Each row is a point. To make a cloud, some directions were put in groups of two or more. Within a group, all points are equally far from the middle, so they leave a hole (a ring in 2 directions, a hollow ball in 3). The other directions are filled evenly. Then the cloud was stretched, turned, moved and blurred a little. How many holes are there, and how many directions does each take, smallest first?
In the rows, 128 means zero.

Cloud, 20 rows:
[[133 147  91]
 [141 162 148]
 [172 168 190]
 [157 166 171]
 [166 170 137]
 [147 125 113]
 [153  85 148]
 [171 151 174]
 [163 147 180]
 [114 157 114]
 [101  77 113]
 [132  93  86]
 [112 122 159]
 [121 152 102]
 [175  98 174]
 [158 151 157]
 [164 170  99]
 [167 175 175]
 [169 159 178]
 [170 174 138]]
Holes: 0

Cloud, 27 rows:
[[145 120 113 107]
 [163 125 171 137]
 [130 180 140 125]
 [139 180 150 131]
 [126 109  61 165]
 [171 188 109 153]
 [148  95 116 174]
 [110 140 111 192]
 [147  82  90 137]
 [ 70 101 149 119]
 [ 88  70 131 134]
 [127  78 152 125]
 [143 153 189 135]
 [122 139 147 147]
 [ 66 126 142 179]
 [116 127 170 178]
 [172 110 157  95]
 [111  71 163 105]
 [ 48 162 159  98]
 [158 135 185 135]
 [193  84  76 166]
 [165 153 128  98]
 [103  84 134 168]
 [148 103 194 105]
 [110 110  69 112]
 [163  81 141 154]
 [135 115 163 122]]
Holes: 0

Cloud, 54 rows:
[[ 90 163 158 112  76 112]
 [116 144 151 190  89  97]
 [108 124 103 176 154 147]
 [105 112 176 160 112  95]
 [113 123 109 190 147 121]
 [153 181 120  78  89 111]
 [133 106 107 148 172 144]
 [177 171 162 130 117 185]
 [109 196 138  90 115 109]
 [164  94  86 148 111 157]
 [176 152 135  88 113 179]
 [160 109 163 161 159 101]
 [ 97 189 144  91 100 120]
 [121 123 122 202 130 139]
 [100 112 144 134 157  85]
 [137 167 166 180  77 155]
 [112 162  82 129  66 118]
 [153 182 184 149  84 119]
 [112 140  78 139  64 124]
 [165 183  89 113 103 172]
 [ 92 162 114 142 141 181]
 [201 148 114 136  84  93]
 [ 87 149 144 171 157 125]
 [203 156 150 156  83 114]
 [144 170 118 182  91 180]
 [ 98 166 162 160 136 173]
 [148 120 140  63 122 145]
 [121 198 148  94 148 120]
 [177 130 115 129 164 167]
 [190 176  85 159 130 130]
 [157 106  98 126 150 169]
 [111 101 135 103  82 167]
 [115 128 119 199 132 112]
 [145 185 184 135  90 105]
 [171 176  94 107  96  90]
 [185 148 151 112  83  84]
 [125 109 113  76 142 144]
 [165 151 152 133 184 116]
 [181 122 185 151 134 110]
 [180 104 182 143 106 138]
 [132 171  74 174 103 150]
 [140 185 154  85  86 154]
 [109 106  94 100 106  90]
 [134  97  93  89  89 131]
 [112 105 101 105 107  79]
 [183 172  84 134 121  91]
 [111 188 142  97 107 175]
 [187  98  97 133  85 138]
 [149 113 190 124 152 121]
 [191 129 131 169 152 100]
 [188 173 100 147 101  87]
 [127 183 166 155 121 183]
 [107 194 146 154 158 117]
 [143 108 136 155 179 126]]
Holes: 2 (2, 4)

Cloud:
[[154  88 174 160 106 142]
 [ 81  94 165  82 109 116]
 [122 151 119  70  74 108]
 [181 113 106 141  75 119]
 [ 95 107 108 173  79 110]
 [109 106  90 163 147 160]
 [133  50 110 100 135 140]
 [ 83 101 154 110 176  89]
 [109 108  98 178  84 119]
 [168 127 179 128  75 110]
 [144 135 106  50 117  92]
 [ 95 141  92 109  68 107]
 [135  89 123 197 117 120]
 [112 115 173 174 156  79]
 [171 139  91  98 177 104]
 [196 117 112 161 130 136]
 [153 118 192 148  93  82]
 [189 140 142 124 140  60]
 [ 86 148 118  92  72 113]
 [164 150 186 154 122 104]
 [179 142 116 118 121  54]
 [ 88  65 149 119  87 121]
 [150 158 185 155 117 108]
 [ 99  87 152 152 109 159]
 [ 90 124 160  63 122  97]
 [172 146 111  97 119 161]
 [185  94 118 112 139 160]
 [155  88  78 107 159 146]
 [ 82 136 129 145  95 155]
 [114  51 117 118  98 137]
 [165  77 121 154 151 155]
 [100 122 156 173 172  96]
 [ 89  78 166  85 132  88]
 [150 153 147  96  78 145]
 [128 100 173  67 107 129]
 [129 117  76 159 128 161]
 [160 130 172 110 142 156]
 [148 124  90  57 107 119]
 [156 105 174 120 175 135]
 [189 162 130 142 112 130]
 [125 123 165  58 138  83]
 [144 173 165 142  89 104]
 [146  94 172  85 106 148]
 [130 110  72 136 182  92]
 [125  83 153 177 136  64]
 [174  88 156 113  94 151]]
Holes: 2 (3, 3)

Cloud, 80 rows:
[[141 151  86 153 113 141 186 155]
 [ 80 104 151 104 107  76 141 107]
 [174 111 120 160 138 114 140 148]
 [188 110  76 166  73 111 150  82]
 [162 154 118 165  69 113 118 111]
 [170 125 124 123 132 167 131 103]
 [153 136  41 108  86 121 120  70]
 [153 154  82 137  53  83 148 141]
 [155 121 122 147 110 102  87 150]
 [123 149  75 167 154 180 165  90]
 [114 180 153 151 166 113 143 163]
 [145 188  51  95 143 151 150 100]
 [134 112  89 143 150 119 170 157]
 [ 66 176  81 138 138 107 112 169]
 [159 132  71 149  72 148 108  98]
 [154 107 151 135 103  96 188  94]
 [171  94  81 132 127  73 177  83]
 [158 118  97 149 100 127  97 140]
 [ 96 181  78 101 132 102 100  86]
 [ 88 169 140 114 144 113  66 146]
 [190 106  71 129 132 125 151  80]
 [103 130 138 149  87 203 132  98]
 [170  99 148 110  77  82 144  96]
 [156 163 137 110  72 158 108 106]
 [135 111 141  58  67 159 114 137]
 [159 105  98 121 128  71 129  79]
 [162 128 105 189  69 100 148  74]
 [117 109  79  99 126 108 128  78]
 [142  89 135 165  69 133 181  96]
 [ 97 124 103 106 135 108 103  74]
 [ 75 157  90 151  99 119 177 106]
 [126 178  71 178 122  81 166 110]
 [ 96 148 149 105 106 149 140  56]
 [142 140 123 174  73 121 167 116]
 [136 124 101 184  87 170 171  97]
 [112 115 144 150 153  89 144 131]
 [161 104 133 131 140 122 107  73]
 [120 161  71  85 102 170 148 101]
 [166 112  77 132  89  69 172 106]
 [136  99 154 106  63  67 160  79]
 [113 155 125 127 120 142 150 125]
 [152 123 163 156  81 173 152 122]
 [148  80 111 107  78 114 108 120]
 [ 97 154  56 115  92 122  94 120]
 [ 96 100  91 168  75 122 169 102]
 [122 157  80  90  98 159 160  69]
 [118  87 135 106  59 138 113 112]
 [183 103 106 172  94 181 132  78]
 [108 177  83 138 108 109  68 135]
 [ 84 185 152 136  66 183 167 125]
 [123 124 154 148  89 122  98  94]
 [149 132  72 127 146  77 137  78]
 [126 155 136 164 110 118 181  98]
 [195 122  83 116  58 149 133  66]
 [133 164 107  66 136 119 123 108]
 [186 116 102 139 175 156 136  88]
 [ 97 143 129 118  54  98 139  95]
 [101  89  90 127 141  78 164 173]
 [173  88 112 140  65 101 106  90]
 [189 109 143 175  87 134 182  77]
 [143 131 126 104 141  87 133  88]
 [111 149  76 107 123  85 182 129]
 [165 109 118 104  65 116 162 119]
 [148 118 158 112 111 133 167  68]
 [160  85  77 114 111 147 164 105]
 [104 150  72  93 131 153 198  95]
 [124 177 104 149 158 175 170 144]
 [188 118 144 151  87 180 116 150]
 [ 80 173 131  62 118 134 175 159]
 [164 102  80 100  99 170 145  85]
 [107  99  75 142 103  95 148 153]
 [126 173 135 162 127 115 167  81]
 [174 178 100 142 118 160 217  82]
 [170 103 119 150 112  94 211  87]
 [154 116 156  84 116 107 179 143]
 [ 79 145 104 106 131 107  66 129]
 [145 178  75 141 123  88 131  92]
 [104  94 133 105  55  96 131 113]
 [132 154 105 171  80 146 160 153]
 [171 101 149 114 149  94 146 169]]
Holes: 0

Cloud:
[[170 149  92 142 185 117 106 123 165]
 [155 172  94 164 138 102 153  85 162]
 [135 149 186 170 110 160 116 141  85]
 [100 140 163 102 157 182 116 148  69]
 [163 162 152 136  97 110  86 117  65]
 [116  96 175 107 136 184 110 145 101]
 [140  95 166  70 111 172 100 134 144]
 [191 151 129 155 130 173  98 134  56]
 [128 165 115  44 122 107  91 105  91]
 [181  95 151 138 151  79 149 139  65]
 [160 143  78 140  87 133 162 175 124]
 [192 132 164 127 126 181 127 123  82]
 [121  61 115 126  87 114 108  87 103]
 [116 141 102  72  95 181 117 128  78]
 [209 146 123 101 120 133  84  88 140]
 [159  73 111 136 147 188 106 132 158]
 [141  98  79 159 111  83 152 151 105]
 [150  67  98 149 131 136  69 158 107]
 [192 126 125 130  94 149 170 101 169]
 [163 190  85 135 134 162 142  93 101]
 [111  58 117 135 145 106 106 167 110]
 [190 133 146 104 162 107  88  99 118]
 [207 172  95 120 126 141 105 140  58]
 [146  87 111 191 161 149 149  97  93]
 [124 106  78  94 174 133 148 124 119]
 [121 126 174  91  68 133 101 153 151]
 [192 170 109 162 113  85 156 128  81]
 [152 162 149 142 101  87 161  72 119]
 [137  74 106 186 138 172  92 160 143]
 [158 174 170 151 124 118 178 144 167]
 [158 142 157 185 136  68 151 140 157]
 [125  63 133 184 151 124 160 130  96]
 [170 149  78 134  83 137 137 184 154]
 [154 144  56 129 167 120 156 110 100]
 [ 57 129 152 139 151 128 132 105 110]
 [179 152  93 121  94  99  90  85  72]
 [146  49  95 131 161 125  96  94  78]
 [ 84 169  96 171 138 153 136 151 122]
 [143 174  94 196  94 146 121 139 114]
 [190 133  85 171 166 114 120 165 174]
 [128 173  73 121 117 107 142 119 193]
 [130  70 100 157 117  85 113 181 112]
 [121 160 141  91 152  78 146  80 142]
 [186 134 120 143  80 123  90 100  86]
 [159 117 173 143  50 135 132 165 135]
 [ 97 190 116 139 108 158 155 182 113]
 [152 147 151 187 108 133 175  93 139]
 [109 174 103  70  79 144 128 114 141]
 [ 88 158 168 161 134 136 137  98  94]
 [146 186  96  74 116 128 106 147 105]
 [ 78 115 118  99  91 116  99 123  83]
 [101 110 125 155 116 113 199 160  69]
 [ 96 147 150 103  87 106 175 114 131]
 [127 145  89 146 192 155 108  69  90]
 [138 164  79 122 122 186 115 123 167]
 [148 146 127 154 197  96  89 158 120]
 [131 164  82 147 168 108 138  87 169]
 [ 83 120 163 105  90  92  95 108 171]
 [ 63 152 142 118  92 118 123  99 116]
 [162 137  92 121 105 176 116 200 148]
 [206 148  88 113 154 121 109 112 119]
 [144 114  89 167 119  77  81  86 145]
 [112 131 155 109 186  97 142  68 127]
 [159 149 152 100 114  78  79  89 169]
 [222 134 138 136 133 112 111 154 123]
 [128 143 141  85 169 125  81 174  92]
 [127 132  73 167  81  93 130 157 129]
 [207 100 144 112 105 162 103 122 154]
 [130 142  80 160 143 186 111 148  84]
 [169 118 129 136 103 113 191  85 111]
 [115 167 172  89  83 147 132  71  81]
 [122 189 152 134 101 122 157  64 178]
 [164 132 146 161  76 117  90  88 126]
 [137  81  90  78 134 105 107 125 136]
 [137 167 151  60 137 134 127 111 190]
 [131 121 121  88  96 190 141 144  57]
 [146 195 103  92 113 106 119 109 194]
 [147 145  76 114 133 181 142 153 117]
 [163 110 121 138 137 140 200 170  84]
 [103 123 171 103  87 124 105 147  75]
 [201  76 124 154 158 129  99 157 137]
 [177  65 141 106 154 166 113  87 163]
 [186 155  77 140 112 155 163 124  73]
 [ 97  99 161 148 153 170 162 150 149]
 [105  86  88 116 170 139  76 132 113]
 [119 151 127  84 125 186 148 166  90]
 [188 110  90 132 123  90 143  76 154]
 [106 146 181 144  90 127 133  95  93]
 [136 129  83 175 121 182 136 152  45]
 [105 107 120 111 150 195 161 129  82]
 [121 150 153 101 130 117  64 102  70]
 [155  81 115 128 134 125 170 101 195]
 [116  61 114 173 117 107 126 148  70]
 [103 137 157 105 147 140 200  78  97]
 [155 108 109 111 125 198 139 159  70]
 [117 111  95  80  88 119  89 132  89]
 [123 191 137 113 141 177 107 142 100]
 [136 159 138  76 127 131  56 133 172]
 [195 151  67  97 151 141 128  94  89]
 [138  77  77 170 161 100 101 120 107]
 [122 123  81 117 146  80 145 183  69]]
Holes: 2 (3, 4)

Cloud:
[[116  77 130  95 115 117 183 144 137]
 [121 112 108 143  62 186 132 141 160]
 [111 135 128 141  69 166 120  75  73]
 [126  98  92 159 104 161 178  97 108]
 [ 92 154 123 152  67 156 154 125 154]
 [130  62 108 151 103 162 167 140 143]
 [132 131 160 165 127 200 152 154 116]
 [114 101 117 152 121 143 193 147 174]
 [101 113 158 148 200  88 165 154 133]
 [101 157 157 132  90 154 181  79 161]
 [134  62  66  96 137 130 122  81  95]
 [ 74 176  84 118 104 165 117 115 105]
 [ 78 176 125 129  98 150 110  89 122]
 [ 83 122  66 143  96 148 142 115 103]
 [124 153 102 122 158 208 192  86 127]
 [173 139 100 100  76 141 175 136 113]
 [ 88  73 137 132  99  91  81 123 145]
 [ 87  86  61 140 145 123 146 152 143]
 [139  70 130 120 113  82 112  80 101]
 [136 140  96 143  98 139 153 125 148]
 [128 157  97 131 105 132 138 152 162]
 [122  68 123  85  66  90 144 111 139]
 [ 91  54 119 111  37 136 161  91 153]
 [ 96 162  66 131 121 127 182 115 183]
 [128 182 118 137 112 152 157 105 102]
 [ 89 118 143 111  98  99  84 133  89]
 [141  64 143 108  86 124 131  54 115]
 [ 73 163  50 144 137 119 158 146 167]
 [125 136 180 140 120 175 142  74  61]
 [122 115  65  79 125  62 102  82  75]
 [ 94 108 107 136 138 135 138 153  77]
 [ 93 129  70 130 108  65 126 115 152]
 [ 81  79 127  89  86 186 167 101 169]
 [ 68 157 103  77 130 103  95 129 159]
 [102 141 147 106  76 122 130  81  82]
 [113 190 107 139 124 192 179 112 125]
 [148  67 101 122  93 162 186 123 115]
 [153 105 121  60  92  87 118 115 103]
 [ 91  60 100  92 136  84 137 152 140]
 [100 178 100  98  88 106 127 111  79]
 [101 116 115 143 128 220 186  95 149]
 [ 86  95 115 123  52 185 164 137 207]
 [ 53  80 134 123 121 101 124 134 122]
 [117  77 135  69  83 150  92 118 115]
 [ 82 117  63  86 101  84 151 102 179]
 [167  87 102 153  96 133 114  99 124]
 [160  68 157  98  86 185 219 114 114]
 [ 93  93 117  73 104  72 118 153 143]
 [120 104 121 151 139 206 170  76 114]
 [124  69  78 114  81 188 146 129 159]
 [ 92 142 139 149 138 177 138 120  78]
 [ 92 136  51 108 104 167 167 132 176]
 [ 73 143  94 108  82  83 109 112 124]
 [128 100 147  71 127 122 157 128  96]
 [113  73 134 136 161 136 164  87 117]
 [ 75  99 134 112  53 165 154  98 193]
 [116 151  91 147 127 139 184 143 125]
 [123 123 107 127 122 132 200  89 196]
 [ 95 109  91  76  70 124 170 161 192]
 [138  35 136 101  91 155 178 113 132]
 [113 120 118 135 129 191 149 101  97]
 [106 151 119  86 119 121 127  81 120]
 [149 157 112 143 127 161 159  81  94]
 [137 124  94 124 181 128 140  97  85]
 [117 103 155 131 154 131 178 160  77]
 [166 140  86 115  95 132 194  98 152]
 [ 87 135 105 127 134 144 206 144 158]
 [ 85 122 131 145  83 118 141 140 183]
 [134  97 132 132  24 137 130 151 131]
 [105  80  91  73  93 186 173 122 159]
 [128 100 129 134 126  89  93 107 105]
 [ 66 124  89  80 135 180 169 100 139]
 [125  95 153 103 120 124 195 128 145]
 [103 143  89 160 122 108 125 175 128]
 [157 121 122 131  52 185 191  95 155]
 [ 99 115 145 119 130 121 130  74  81]
 [ 95  48 128  87  85 106 126 109 112]
 [ 77 105 116 158 167 156 115 162 135]
 [ 97 180  70 141 179 146 146  93 105]
 [ 84  94 149 111 136  79 146 154  92]
 [104 186  86 101  96 138 151  83 153]
 [159 162 103 105 161 155 135  87 135]
 [162  86 161 139 147 189 125 135 135]
 [139  78 118 160 146 137 181 144 114]
 [123 128 127 156  86 171 178 120  76]
 [ 93 203 135 161 112 168 155 144 127]
 [111 127 103 129 122  71  90 124  96]
 [ 58  86 105 143 147 100 150 144 173]
 [ 91 131 120 128  64 138 102 107 156]
 [141  41 159 131 137 108 154 139 149]
 [138  93 124 119 186 147 151 131 144]
 [103 132 116 145  41 166 183  98 104]
 [115 186 121 123 130 121 129 161  84]
 [107  90 115  99 119 123 119  65  72]
 [ 76 104  56 133 107 106 172 137 127]
 [101 138 171 108 151 103 154 144 116]]
Holes: 1 (3)

Cloud:
[[134 137 121 144 117 112  58 161 145]
 [164 131 104  80 147 106  78 136 129]
 [210 105 113 122  85 142 102 129 132]
 [151 141 105 129  73 158 116 121 171]
 [ 96 143  77 106 105  64 118 148 113]
 [105 138 133  97  94 132 121  78 187]
 [104 104 191  76 131 171 121 127 141]
 [125 123 144 168 163 115 151 137 103]
 [ 85 105  89 147 164 105 101  88 126]
 [ 52 149  87  78 156  97 126 101 167]
 [149 105 107  81 143  86 102 144 153]
 [ 92  70 168 120 117  91 103  87 159]
 [164 150 116  89 105  89 107  71 182]
 [126 107 142 110  87 114 115  37  63]
 [105 133 133 126 122 133  45 128 120]
 [141  97  48 115 114  60  90 149 179]
 [152 107  70  79 128 136 155 113 112]
 [145 149 173 150 124 102 137 127 138]
 [129  89 129 155  77 139 105 141 188]
 [149 102 174  97 183 130  83  99  80]
 [105 134 117 147 182 109 108 125 100]
 [168 156  85 140  77  58 139  80 171]
 [101 153  98 114  99  88  93 118  93]
 [172 140 142 152 113  85 158 107 160]
 [150 110 118 118 133 197 166  91 121]
 [174  67 105 107 105  88 104  68 143]
 [104  97  60 107 133  94  84 133 172]
 [155 145 142  98 102 145 142 114 146]
 [128 118 122 135  79 113 146 103  81]
 [148  68 119 110 159  71 123 102 168]
 [191 108 149 145  71  92 105 106 158]
 [140 114  52 104 151 152  89 127 172]
 [106 172  51 104  96  93 123 174 141]
 [180 168 112  62 114 161  81  94 146]
 [157 159  81 106 114 137 102 136  69]
 [ 95 163 171  86 119 189 106 100 144]
 [123 144  99 129 151 160  75 132  97]
 [117 135 171 120  91 132 100  40 132]
 [129 166 152  77  81 135 107 107 116]
 [149 130 138 194 123 111 173  92 138]
 [124 152 166 138 152 200 113 119 109]
 [106 161  82  62  92 158 109 155 102]
 [129 148 159  77 101 121 101 138  99]
 [113  98  82  99 150 120  78 126 213]
 [158  98  93 121 174 166 106 118 177]
 [125 104 145  79  75 130 131 109 109]
 [ 88 125 131  82  90  94  53  97 144]
 [174 132 115  81 202 117  94  84 140]
 [ 69 129 113  96 100  48  87 119 151]
 [ 88 189 114 123 158 142 124  75  90]
 [104 148  98  89 157 140  95  92 105]
 [155 131  94 104 130  81 162  63 114]
 [ 97 132 104 109  52 173  96 125 170]
 [126 108  88  97 100 125 163  84 163]
 [116 142 123 157 113 110 154 141 193]
 [ 83 128 103 100 154 124 144 121 114]
 [168  89 118  54 104 118  87 134 192]
 [111 112 121  77 141  88 172 107  91]
 [107  40 123 166 134  89 120 162 148]
 [135 154  97 102  83 125 117 151 136]
 [131 125 181 144 146 181  72 109 120]
 [163 126 133  66 105  93  85 114 182]
 [ 81 113 121  82 105 108  61  60 128]
 [ 53 153 110 120 112 154 129 106 144]
 [ 70 144 165  91  95 101 148  97 195]
 [146 103 157 136  97 100 139  86 153]
 [112 158 118  72 142 123 154 111 199]
 [146  94  52 102 114 157 101 119 111]
 [135  77  84 132 139 153 152 135 193]
 [ 53 129 114  89 201 101  84  95 129]
 [136 106 102 162 130 127  97  43 101]
 [126 179 139  91 155 182 131 122 127]
 [126 137  95 152 115  84 171  88 192]
 [104 121  93  68  88  55 170 104 139]
 [129  78  57 133 113  89 153 128 178]
 [ 98 145 103  95 143 132  75  43 115]
 [149  58 147 162 150 119 150 133 209]
 [117 134 122  78 163 165  62  90 139]
 [126 173 123 162 111 157 126 119 115]
 [165  75 146 121 104 100 101  65 185]
 [193 130 180  82  95  91 114 120 143]
 [167 124 112  90 118  93  95 102  82]
 [146 122  60 124 167 136 115 164 165]
 [126 154 155 129 103 108 107 123 107]
 [138 122 130 112  84 153 147 132  82]
 [164  81 121 137 122 130 110  73 140]
 [110  81 138  90  73 134  88  50 159]
 [ 90 118 114 141 124 180 102 105 138]
 [118 117 137  78 130 171  90  81 157]
 [109 110 137  71  68 175  88  86 208]
 [ 83  86 113 110 116 140 161  81 114]
 [127  80 132 142 161 174  82 131 181]
 [121 137 118 110  76 141 151  72 118]
 [ 89 130 136  79 143 120  51 105 111]
 [142 159  78  76  91 165  92 115 135]
 [116  87 112  95  64 136 119  77 147]
 [166 112 164 118 113 162  51 110 103]
 [148  94  93 124  55 143  72  65 193]
 [125  83 135 132 174 129 114 149 192]
 [151 102 122 116  81 118 128  63 164]
 [161 141 109 135 155 144 151 140 119]
 [123  96  86 152 146  77  88 112 162]
 [ 93 134 119  97 160 124 152 115 108]
 [102 135  84  89 108 123  92  54 178]
 [132  63  72 159  93 125 146 108 179]
 [119 150  96 165 162 163 133  77  98]]
Holes: 0
